Rows are points. Before rounding, the points of a table are all equally far from one centre. They may lie mostly on one side of it. Write the centre, to within rounding.

Points:
[[-44  29]
 [-65  22]
 [ -3  14]
 [-20  25]
 [-90  -9]
 [  8   1]]
Centre: [-39 -24]

Points:
[[-15  -9  48 -77]
 [-28  -1  29  19]
 [ -7  37 -16 -66]
 [-17   4  80 -40]
 [-10 -19  65  15]
 [-41  -3  12 -18]
 [  4  45  83 -15]]
Centre: [ 33   8  25 -25]

Points (15 x 9):
[[-12  34 -11  55   8  78 -71  11 -13]
 [ -9   5 -15  22  -3  17 -47 -28  37]
 [-12  -4 -13 -34  43  -9 -66 -38 -25]
 [-34   6  -9 -14 -17  72 -41  23   4]
 [-18   0   7 -11 -13  13 -69 -23  14]
 [-39 -40 -30 -12  46  62 -39  33  32]
 [-29 -28 -21  30   4  -9 -77 -45 -26]
 [-20 -21 -12 -33  23  28 -89 -23 -11]
 [-49  12   0  11  61  68 -60  -8   1]
 [ 29 -27 -16  15  12  56 -80 -10  23]
 [-14   5 -38  15  11   7 -95   4  37]
 [-31  14 -50 -19  14  15 -51 -22   9]
 [-23  16 -32  34  22  63 -71 -16  16]
 [-37 -21 -43  18  40  49 -77 -30  -3]
 [ 19   1 -41 -26  74  27 -18  -1  18]]
Centre: [ -4 -13 -11  24  33  11 -40  36 -29]

Points, 19 rows:
[[-23 -48   4  46 -72 -45 -13 -49 -31  26 -35  43  -6   1]
 [ 40   2 -15  26 -66 -50 -10   8 -35  12 -60   6 -27  40]
 [ 16 -56 -19  31 -62 -34  10 -32   3  76 -29  73 -48  36]
 [  2 -70 -37  12 -53   4   2   1 -17  24 -62  58 -11   9]
 [ 26 -55   2  53 -70  21 -29 -12  17  11 -68  10 -22   2]
 [ 10 -88  -5   7 -27  -2 -49 -40 -31  67 -47  26 -49  30]
 [-29 -21  33  20 -84  47  30  12  22  27 -33  46   4  60]
 [-18 -50 -10  11 -72 -24  12 -43 -30 -14 -23  61 -19 -17]
 [-55 -34  29  40 -44 -26   3 -39  43  44 -37  63 -53  28]
 [-25 -40  10  12 -83 -41 -34  19 -21  33 -48  38 -56  20]
 [ 21  -4   4   3 -74 -57 -27 -14  -4   1 -35  42 -52  58]
 [-38 -89  39  11 -44  26 -21  -3  -5  16 -42  10  -7  56]
 [-24 -19  -6  42 -80 -20 -21  13 -54  28 -33  61 -54  41]
 [-38 -65  14   5 -59 -31  -4 -19 -15  38 -52  71 -28  27]
 [-43 -68 -31  22 -38 -43  18  -5 -37  44   9  62 -41  28]
 [-34 -21 -15  43 -21 -31  13 -94  -1  24 -24  19  -2 -21]
 [-53 -27 -31  69 -11  13 -19  -8 -13  13 -41  28 -12 -29]
 [-30 -74  51  11 -32  -6 -27 -11  14  10  -4  86 -34   6]
 [-30 -94 -13   4 -66 -11 -15  -4   4  -9  17  -5 -47  11]]
Centre: [  4  -9  18  11 -20  11   7 -14  -9  38   3  10 -36  14]

Points (26 x 20):
[[ 13 -51  61  38  78  13  39  25   1 -56  44  -6 -15  -3  -5  59 -22  35
   21  16]
 [ -2 -20   3  36  56  -3 -10  -4  54 -43  36  35 -39  -8 -27  30 -14 -19
   -6   2]
 [ 32 -37  14   9  38 -19  38  45  39 -41 -18  -1 -22 -61 -62  53 -39  36
  -17  29]
 [-14 -31  34  30  57  -4 -15  12  34 -47 -12  26  -7 -34 -31  48 -35 -13
    6 -10]
 [ 20 -40  17 -14  40 -16  10  20  50 -63   9  12 -40 -30 -56  47   6  56
    9  31]
 [ 27 -36  62  12  57   2  19 -18  20 -38 -11 -18 -20 -23 -49  62 -47  35
    0  67]
 [ -6 -43  32  29  91  -5  37 -16  24 -33 -29   1  -2  36 -10  31 -45  16
   -1  24]
 [-22 -23  13  12  54   8  21   3  13 -72  22   0 -59 -35 -45  66 -13  48
  -18  36]
 [-17 -36  61  34  41   0  21  18  25 -39  -5  10 -17 -39   1  34 -63   3
   11  -9]
 [ -1 -30  18  27  89   1 -18  34  15 -47 -19   5 -53  -5 -56  41  -7  15
  -12  24]
 [ -5 -44  40  39  24 -48  18   9   6 -43  -1  15 -30 -17 -26  59 -17  19
   34  26]
 [ 47 -59 -20  45  60  16 -15  34  56 -25  14   1 -55 -14 -20  43 -15  39
   -3  37]
 [ 33 -27  14  20  26 -14  11  33  40 -73  17   2   0 -52 -49  52 -48  -1
    9  41]
 [-18 -34  30  25  60  24 -17  28  26 -42 -25   7  -5   3 -34  77 -40  14
   13   5]
 [ -1 -44  51  54  81   2  26  11  11 -43 -13 -35   6 -14 -21  58 -38  26
   -7   2]
 [ 31 -23  36  13  36 -22   8 -35  55 -75  17  -9 -28 -12 -26  25 -44  39
    7  21]
 [ 26 -44  40  54  63   6   5   2  34 -27  40  28 -33 -26 -47  46 -43  16
   -5 -21]
 [ 45 -52  55  55  46  -2 -11  25  38 -45   2  20 -14   4  17  13 -39  17
  -28  29]
 [ 28 -38  38  22  69  -9   6   7  23 -51  21 -20 -77 -25 -24  22  -2  14
  -35  36]
 [ 16 -10  25   4  31  28 -18  51  13 -36   3 -19 -31   7  -4  88 -63  46
   22  -1]
 [  5 -40  34  40  75 -11 -21  -9 -25 -32   8  -1 -52  -6 -10  58 -26 -20
   -9  10]
 [ 46 -14  47   5  95   9   1  10  57 -25   2 -13  -7 -26 -23  54 -28   0
  -31  42]
 [-18 -46  43  34  69  -9  13  10  49 -40  13  13 -16 -29 -19  41  11  28
  -12 -11]
 [  6 -30  30  37  33   2  15 -18  30 -29 -18  17 -21 -27 -25  92 -65  28
  -19  13]
 [-11 -59  10  18  67   9  -3  31  65 -57  15  27 -18 -22 -16   8 -47  10
  -32   9]
 [ 34 -46  14  40  75   4 -16  -4  48  21 -23 -11  21   0 -28  63 -41  38
    0  11]]
Centre: [ 21 -22   1   2  42   4  10  13  -4 -15  18   1  -4 -11 -12  25 -30  33
 -11  22]

Points:
[[ -1 -49   5  32 -30 -46  12  23  29 -15 -15  -4  28  32  31  56   0 -61
  -22 -47 -14  58  23  14]
 [-23 -31  10  30 -42 -12  13  46  59   3   8 -12  16  51  -1  56  24 -66
   -8 -71  25  27  35  40]
 [-11 -78  -5  43 -21 -23  63  48  58   7  17   7  42  19 -21   7  14 -18
  -12 -66  -7  52  39  40]
 [ -1 -62   7  25  -6 -53  43  59  41  10  -5  13  61  39 -14  21  26 -20
  -11 -59   3  58  14  19]
 [ 16 -89 -12  35 -42 -43   7  68  19 -10   9 -12  13  40 -31  24  48 -28
  -29 -50 -13  34  28  44]
 [ 23 -64  34   2 -15 -22  41  27  75   4   0  22  50  37  -5  32  31  -7
  -66 -43 -10  30  28  21]
 [-16 -54  28  21 -50 -12  46  31  37 -31  -5 -10  34   3   5  26   8 -63
   10 -61   2  21  39  15]
 [-24 -72  11  25 -13 -33  15  23   7  36 -28 -34  39  63  -9  26  -4 -33
   -3 -58 -11  38  28  13]
 [ 11 -27  -6 -10 -39 -16  17  46  47   3 -40  32  53   8   9   1  33 -64
  -15 -48 -18  45  33  20]
 [  6 -61  10  30  -2 -43  17  72  49 -26  26  -7  41  21 -11  34  39 -36
  -12 -42 -20  49  52  33]
 [  1 -41  35 -10   1 -33  29  51  22  12  13   2  26  16  -1  33  28 -48
  -26  -6  -1  62  21  14]
 [ 13 -45  33  29  -2 -75  21  43  56  -4  25  -2  28  28  -5  24  26  -9
  -11 -70  23  28  24   6]
 [ -6 -61  14  27  -4 -38  31  34  36  33  -3  -9 -23  32  15  17  15  -4
  -52 -81  -6  47  26  19]
 [ -2 -56  33  36 -40 -37 -13  51  33   5 -11 -20  26  17 -11  55  -9 -31
  -10 -33 -10  -7   8 -23]
 [ 31 -48  -1  27 -43 -69  23  53  55 -26 -17   9  32  16  31  -1  12 -15
  -19 -56   1  36  12  42]
 [ -2 -66  37  21 -33 -40  26  42  72   5  10 -10  11   8   7  23   5 -33
  -48 -44  -9  16  -8  49]
 [  8 -83  -7  34 -33 -49  20  59  55  12  11  15  31  33  22  14   5 -29
    2 -51 -31  37  33  62]
 [ 23 -24   0  33 -49 -34  12  59  60   4  -3  17  14  66  39  29   1 -20
   -6 -64 -23  -4  39   4]
 [  2 -42  25  12 -47 -35  27  37  43 -25  18   6  68  32 -15  20  40 -39
  -21 -49  17  44  51  26]
 [-14 -46  42  19   0 -17  49  45  58 -18  18  20  24  42 -22  47  21 -39
  -43 -42 -24  50  23  46]
 [  9 -40  15  12 -35 -40  22  68  34  32  23 -20  52  48  11  12  45 -42
  -20 -43  -2   7  15  55]
 [  8 -49  10  -1 -10 -41  16  77  30  -8  -7   3  37  72  -1  36  14 -49
  -11 -49 -44  15  -2  47]
 [ -8 -56  13  -4 -21  24  28  36  41   5 -14  12  59  35   8  27  14 -37
  -45 -62 -28  21  81  64]
 [ -8 -32  -3  25 -27 -34  15  61  27 -28 -10   1  44  62 -12  88  20 -36
  -42 -44   7  36   4  42]
 [ 13 -58   7  48  -1 -18  31  35  66  -4  -8  23  36  69  43  23  31 -12
  -22 -95 -11  29  -1  19]
 [  5 -41   7   6 -34 -43  34  47  23 -32  -2 -11  12  23  -8  74 -43  -3
  -30 -51   4  51  35  23]
 [-19 -71 -27  22  -6 -34   6  34  59  -5  11 -15  30  61  -8  51  46 -23
  -18 -65  15  44  -9   1]
 [ 10 -32  25  24  -8 -54  59  19  -8   3 -12  27  13   7 -17  22  29 -53
  -10 -33  -8  61  28  52]
 [  5 -63   4  19  -7 -26  33  84  36   1 -19 -27  47  36   5  40  40 -40
  -27 -49 -21  34   3  25]
 [ 23 -75  43  13  -9   0  34  51  33   2  -2 -43  26  52 -16  -1  19 -40
  -28 -51 -48  21  26  43]]
Centre: [ 19 -21  -4  21 -12  16  -2   8  21  -2  -2   2  20  16 -11  33  21  15
   7 -46 -15  18   9  47]

Points:
[[  6 -35  55 -34  44  13 -29 -30  16 -20   8  51 -29  36  -4  -1   0  -1
  -19 -10 -55  26  14  43]
 [-45 -41  46 -42  16  18  -3  -7  10  11   1  80 -19   4  31  37 -11 -16
  -26 -16   6   2  19  54]
 [ -6 -28  13 -52  26   0 -44 -22 -32 -29   1  10 -33  16  10  -3 -32   3
  -17  -5 -41  27 -18  70]
 [ -9 -35   2 -34  28  -6 -16 -32  -6  39  -5  59 -36 -24  27 -21 -42   0
   16 -10  -5 -22  -3  49]
 [  0  -1  25 -23  30 -21 -35 -53  47   2   4  23 -19  10  36 -33  -8  11
   -2 -24 -37  16  10  57]
 [ 28 -12  49 -24   1  13 -53  15 -30   8 -15  44 -55  31   9  12 -25   6
  -15   8   1  32  -1  49]
 [-20 -20  43 -27  13  15 -24 -17  10  17  10  33 -46  -1 -27   1   6  24
   10  46 -18   2  12  51]
 [ -5 -46  28 -14  63  -7 -26 -20 -30  23  -5  -1 -43   7  28  12 -41  12
   20   5 -10  38  30  41]
 [-20 -10  23  14  13 -11  -5 -15 -13  -7 -13  59 -62 -13  15  20 -35  -8
  -11  18  22  48  -4  95]
 [-24 -17  12 -18  17 -23 -29  -6  -9  13  -2   6   3  -6  60  15 -43  14
   23 -58   2   4  27  69]
 [-23 -24  33 -18  66  12  -4 -40  22  34 -11  36   3  36  24   0 -21  -2
  -16 -16 -12  10  22  50]
 [-21 -42  11 -19  54 -36 -39 -13   0  27  12  35 -33  42  24  19 -19  29
  -12   1 -13  46  16  42]
 [ 11   7  46 -39  18 -51 -34 -16  -3   1 -16  16 -14 -21   8  53   0  -6
  -34 -36   2  32  10  75]
 [ -8 -30  24 -49  16  43 -25  19   2  17 -45  31 -41  21  36  -3  -9 -21
  -11 -35 -15  17  20  56]
 [ -6  12  48 -16  -4  11 -11 -49  18 -18   1  39   4 -19  -2  -4 -15  34
   -4 -41  -9  40  19  48]
 [-33  -2  -2 -16  47 -53 -62 -38 -27  33 -27  46 -23 -11  -2 -10 -30  -2
    2 -31 -16   2   0  38]
 [-16  -7  29 -44  73   9 -42 -24 -14 -18   6  39 -45  23  21  18 -17  37
   -8 -18 -17   1 -14  54]
 [ 14  -5  -2   3   3  38 -42 -12 -15  13   8  29 -30  10  -2  -3 -29 -12
   13  13  -8  64  26  64]
 [-45 -22  65  -8  35 -33 -24 -21 -39  -1  38  14 -16 -16  19  23 -44   4
  -31  -9  -3   8  14  61]
 [-45  -5  48   1   0   5 -10  -4 -21  -1 -39   3 -18  44  29  12 -19  38
   14   7  25  -9  14  33]
 [-17   1  10 -32 -24 -15 -49  30   3  -7   6  55 -48  22  -4   4 -36  25
   16 -35 -24  17  -9  40]
 [ 10 -41  25 -10   9 -10 -27 -13 -33  17  -8  63 -24  11  18  15 -18  30
   -4  12  -2  29   7  82]
 [ -6 -14  31 -28  40   5 -64   0   4 -17  24  54 -21  17  11 -31 -26  14
   28 -20 -12   8 -11  56]
 [-30 -49  26 -29  26 -19 -19  10   5  -9 -35   9 -27  19  -1  35 -31  -9
   53  10   3  29   2  50]
 [-18 -46   4 -35  -7  37 -32 -32 -14 -17   8  36 -27 -28  21   3   6  39
    6 -17 -25  31  -8  56]
 [-31 -43  39 -25  -2 -37 -64 -31 -13   4  -1  12 -42  -2  27  46 -17   6
    8 -16  10  -8 -33  65]
 [-36 -16  57 -14   3 -19 -51 -19   3 -14  -6  15 -21 -19  26   8 -21  67
    7 -26   4  21   2  46]
 [-13 -23  62  22  28 -13 -16 -42 -16   1  -8 -33 -25 -39  36  19 -47  -8
   -7 -23  -2  34  -5  56]
 [ -3 -18  44 -34 -14  14 -28 -21  36  -3  -6   7 -34  13  19  42 -37   1
   42 -26   0  11  22  61]]
Centre: [ -8 -22   3  21  20  -6 -25  -4   6 -22  -5  19 -34  -6   4  16  -3 -13
 -20 -21   2  -6  14  23]

Points, 31 rows:
[[ 42 -67 -16 -23 -59   9  64  20  23 -38  52  40  47   2 -24  10  23 -12
   88 -15  29 -31 -17   7]
 [ 49 -21 -25 -53 -40  -4  74  46  51  -2  -1  23  12 -19 -27  48  24  -3
   60 -10 -22 -21 -30   0]
 [  4 -18 -33 -48 -54  28  41  42  33 -24  16  18  17  -6 -46  51  18  -7
   90 -23  26 -51 -41  -3]
 [ 22 -14 -31 -11 -38   2  55  32  42  17  32  19  60 -32  -4   7  28  -7
   62  -4  19 -55 -29 -22]
 [ 23 -33 -22 -50 -63   5  68   7  19  24  48  31  23 -42 -40  41  24 -18
   21 -25   0 -33 -31   1]
 [  0 -18  -7 -22 -43 -13  95  40   9 -12  34  19  19 -22 -22   5  52  13
   77  -4 -22 -58 -47  -1]
 [ 60  -9 -24 -44 -41   1  60  21  18 -20   8  13  62   9 -15  15  57 -13
   49 -10 -11 -74 -52   3]
 [ 25 -60  -6 -50 -34  26  63   3  17  -7  39  14  31   4 -20  30  36 -20
   57 -12  43 -66 -46  10]
 [ 21 -31 -52 -53 -82   2  57  17 -21   5  19 -12  45 -23 -10  25  32   3
   77   1  26 -76 -33  37]
 [ 35 -19 -49 -23 -31   9  67  19 -15  -3  16  22  35 -19 -34  45  32 -43
   84 -33  27 -58 -33 -12]
 [ 48 -11 -18 -58 -75  23  69  52   6 -38  30   9  61 -33 -36  24  12 -10
   53   4  14 -65 -33  11]
 [  1 -87 -23 -79 -51  12  56   8  -2 -13  14  24   6 -19 -24  15   5  18
   53  -4  44 -40 -38  16]
 [ 25 -12  -7 -59 -58  12  72  17 -14 -24  -3 -10   6   9 -36  46   6 -21
   94 -23  -9 -79 -38  -8]
 [ 49  -7 -39 -56 -57  -3  55  13   6 -21  39   7  47 -12 -40  40  44 -21
   72  15   3 -84 -47 -15]
 [ 21 -41 -25 -53 -56   0  76  -3   9  -5   1  26  17 -17 -40  29 -17 -26
   36 -35  55 -45 -28  24]
 [ 31 -35 -15 -60 -71  28  63  25  28 -27  23  17 -11   3  -2  44  31 -19
   91  20  20 -65 -20  -1]
 [ 38 -30  18 -32 -56   1  57  35  33 -10  11  16   9 -13 -54  38   8 -17
   82 -23  -1 -53 -36  26]
 [ 50 -24 -34 -72 -51 -37  54   5   1   3  17  29  33   5 -35  50  -7 -30
   68 -20  28 -48 -17  -1]
 [ 28 -47 -10 -65 -55  -2  59  26  13 -24  27   8  -4  -4 -61  64  28  12
   74  -3  18 -60 -46 -34]
 [ 14  -4 -24 -27 -57  42  85  30  28   0  12   9  11  -6 -42  29  23 -22
   86 -20  36 -21 -24   8]
 [  7 -38 -43 -58 -56  -9  37  -3 -17 -18  -5  16  52  30 -66  34  36 -13
   87 -23  36 -24  -2  -6]
 [  1 -22 -22 -10 -63  -7  53  15  56 -19  -3  20  62 -39 -36  21 -12 -22
   75  -6  -4 -21 -23   0]
 [ 40 -39  -4 -61 -27  16  46  15  13 -34 -15  34  23 -27 -44  37  -4  20
   77  -8  18 -51 -13  27]
 [ 56 -11 -14  -9 -72   4  -2  45  21 -21  30  37   4 -17 -31  30  -5  17
   90   6   8 -73 -39  28]
 [ 17 -40 -24 -57 -48  26  51   5  27 -47  16  32  17 -32 -13  14  60 -35
   63  13  53 -37 -13  18]
 [ 50  -2 -15 -60 -50  29  64   2  27 -18  33  14  26  -6  13  27  21 -35
   69   4  23 -62  11   2]
 [ 60 -14 -30 -86 -41  -3  43  16  11 -20 -10  15  38 -23 -28  45  10 -42
   66  22  24 -44 -18  21]
 [  1 -55 -10 -36 -81  24  59  39  41 -15  -2  -5  15 -24 -36  59   5 -33
   58 -18  10 -45 -22  18]
 [ 10 -51  -9 -13 -67  15  61  49  10   7  15  -1  40 -28 -52  39   6  12
   80 -24  26 -49 -34  13]
 [ 13 -38 -17 -39 -25   8  77 -27  32 -13   9 -15  -3 -32 -24  69  28  -7
   77  -7  -8 -48   7   8]
 [ 57  -7 -27 -49 -16  12  49  11  44  -6   0  12  19 -28 -29  23  11 -28
   82  11  20 -51 -33  21]]
Centre: [ 21 -18 -26  -4 -44  -9  24  14 -24 -42  22 -21   1   5 -15  20   9  -2
  22  18   5 -10 -20  -2]
